Each row is a point. Examples show where two turns around zero, p and q, send a point. Where does a point land after both, in the order given? Backwards means that the second turn is done in reverse. Each puzzle has new turns, and all numbers are rounded.

Turn p:
[-17 -56] => [-11 -57]
[29 44] => [24 47]
[-12  13] => [-13  12]
Turn q:
[45 31] => [ 31 -45]
[ -3 -42] => [-42   3]
[ 11 -15] => [-15 -11]
[-53  27] => [26 53]
Where do these land?
p, then q: [ 32 -40] => [-36 -36]
p, then q: [-1  2] => [2 1]
p, then q: [20  1] => [  3 -20]
q, then p: [-76  38] => [29 80]
q, then p backwards: [25 -1] => [ -3 -25]

Turn p:
[-13   9  57 -14] => [ 24 -12  45 -31]
[  2  50   4 -39] => [  0 -51 -12 -36]
[ 40  58 -17  12] => [-40  -5 -39 -48]
[-30 -46 -34   6] => [ 2  8  0 64]
[ 33 -31   0   3] => [ 23  34 -19   2]
[-31 -40 -12  33] => [-11  26  23  50]
Turn q:
[ 6  0 29  6] => [ 3 28 10 -4]
[ 47  36 -34  -1] => [-20  -6 -56 -32]
[-37  -9  13 -23] => [ -9 -13  42  11]
[-45  49   4  17] => [-52   9   2  44]
[ 29 -76 -11   1] => [ 78 -18   3 -19]
Where do these land?
q, then p: [ 45  33 -16 -34] => [ 25 -51 -15  33]
p, then q: [-37 -53 -41 -31] => [ 46  30 -54  31]
p, then q: [ 36   4  20 -20] => [ -7 -18  -7 -41]
p, then q: [-10  27   1  34] => [-18  -4  34  21]
p, then q: [-28 -36 -15  40] => [-19  39 -13  43]
p, then q: [ 23  -8  25 -39] => [ 13  -4 -15 -48]
p, then q: [-30  32  26  49] => [-24  19  61  19]

Turn p:
[ 32 -17  43  -8  -3 -15] => [ 34 -25  12   5  -3  38]
[ 15 -22  20   4  22  17] => [ -3 -17  24  14  22  19]
[ 12  23  40  33 -14 -26] => [  9 -32  14  -8 -52  13]
[-32 -19 -63 -27 -35 -25] => [  1  27 -73 -27  21 -26]
[ 24  45  -1 -58   6 -42] => [ 77  28   7  -5 -16 -26]
[-19   9  11   4 -33  15] => [-19  20 -10  -8 -23  21]
[-22   1   5  33  -8  54] => [-62  12  12  13  -7  16]
[-27   0 -27  -2  49  15] => [-23  10  24  -9  36 -39]
[ 18 -20 -27  21  15   7] => [-14 -23  -9  25  21 -16]
Turn q:
[-25 -46 -13  20 -17 -17] => [-27 -47   2  -8   4 -29]
[-25 -21  55  -2  27 -10] => [-19   9  43 -19  48   0]
[ 1 39 -4 34 11 12] => [-10  17 -39  -4   6  32]
[ -1  14 -30 -20   2  -4] => [ 29  -8  -8  -9 -21   5]
[  1   6  41 -76 -27  30] => [ 10  38  75  10 -41   9]
[ 27 -22 -28  18  18  24] => [ 12 -25 -20  43  12   7]
[ 21  30 -21  26 -14 -35] => [  4  16 -53 -14  -9 -22]
Where do these land?
q, then p backwards: [-41   0  22  14  28  21] => [-20 -40  32   2  10  20]
q, then p: [ 16  10 -40  17   2 -45] => [ 30  -6 -40  12  20 -34]
q, then p: [  5  43  -3  -9 -28 -15] => [ 16  34 -25   6 -28  -9]
q, then p: [-22 -25  32   1  -6  33] => [-29  -1  29 -28  -2  27]
p, then q: [ 38  -7 -32  34 -38  38] => [-41 -47 -49  -9  -3  13]
q, then p: [-28 -26  -2 -46  28 -27] => [ 49 -16  23   5  21  38]
p, then q: [-19 -18   1  22   3   6] => [ -1 -22  22 -13   3  10]
p, then q: [ 23 -26  35 -47  -3 -41] => [36 18  4 68  5  1]
q, then p: [ 28  49 -12  13  14  29] => [-30  21  -6  47 -16 -26]

Turn p:
[-23  -7  -6  17 -16  -9 -59  27] => [-18  19 -11  26  15 -48   3  37]
[-29  31   7  -6  46 -17   6  25] => [  4  15  -6   7  32 -22 -18 -52]
[ 16 -41 -18 -14  60 -30 -22 -15] => [-10 -38 -12  62 -12   6 -40 -16]
[ -4  36  26 -64 -59  34  35  23] => [ 13  19 -47 -93  18  23  11  10]
[ 35   2  37  55 -13 -20 -38  -3] => [-43   5  42  -1 -43 -44  -3  17]
[ 18 -47   3  27  30  17  20  -4] => [ -8 -49  41  17   9  19  -5   1]
[-48 -12 -35 -27 -15 -47  22   0] => [  8   4 -55  31  13  10  49 -24]
[ -8  18  15 -42 -49  70  49 -59] => [ 21  35   0 -63  -1  96  12  24]
[ 44  21 -29  53  15   2 -12   7] => [ 35 -10  47  12 -32 -40  -9   3]
Turn q:
[ 38 -36  18  -3 -26  17   2 -58] => [-33 -76   0   0 -16 -10 -15   1]
[-39  22  26 -19  23 -24  23  33] => [  4  57 -21 -27  -6 -16  28 -16]
[ -1  39 -55 -38  53 -76   3 -33] => [ 88  18 -65   4 -47  -4 -32  -9]
[ 14 -27  31  40 -35  16   5  66] => [-54  26  54 -29  34   7  -8  26]
[-43   1 -35  34   0   3  54  35] => [ -8  60  -6  34  29 -40  -3  32]
[ -4  29 -10  59 -52   6  29   7] => [ -5  16  61  27  -4 -44  -3  37]
[ -1 -19  18 -22 -10   8 -58 -19] => [  9 -45   9 -19  19  23   8 -39]
[ 12  -9 -21 -33   0 -21 -44 -41] => [ 39 -45 -16  -2  -5  15 -25 -34]
[ 12 -18  31  14  26   4 -57 -21] => [ 17 -48   0 -34  17  34  26   7]
[ 13  17  -4 -32  19  65  43  32] => [-56  38 -16  45 -22  33  21  -6]
Where do these land?
q, then p: [ -7 -17 -50   8 -13  46  22  20] => [ -3  25  51  29  24 -35  -1 -11]
q, then p: [ 11  41  23  20  -4   9 -24  13] => [-17  -7   9 -54   5  15   2  -6]
q, then p: [-63 -36  30 -21  18  -2 -15 -12] => [ 30 -20 -16  39 -11  44  -9 -46]
p, then q backwards: [ 36  14  -5 -12 -15   4 -63 -29] => [ 44  18 -25  12   8 -30  52   4]
q, then p: [ 66 -39 -27  17  32  36  14  21] => [ 19   9  16   8  77 -32  -7  47]
p, then q: [ -1  33 -30 -20  -4 -27  42  66] => [ 13 -26 -55   3 -41  -3 -61   8]
p, then q: [-32  26  24  18  36 -16 -61 -71] => [ 52   2  71  11  -1 -19  67   9]
p, then q backwards: [ 25 -43   4  14 -59 -53  29  10] => [  6  13  68   0  24  35  17 -55]
p, then q backwards: [-35  21  31 -25   8   3  57 -17] => [-13 -12  23 -47  14   8 -41  43]
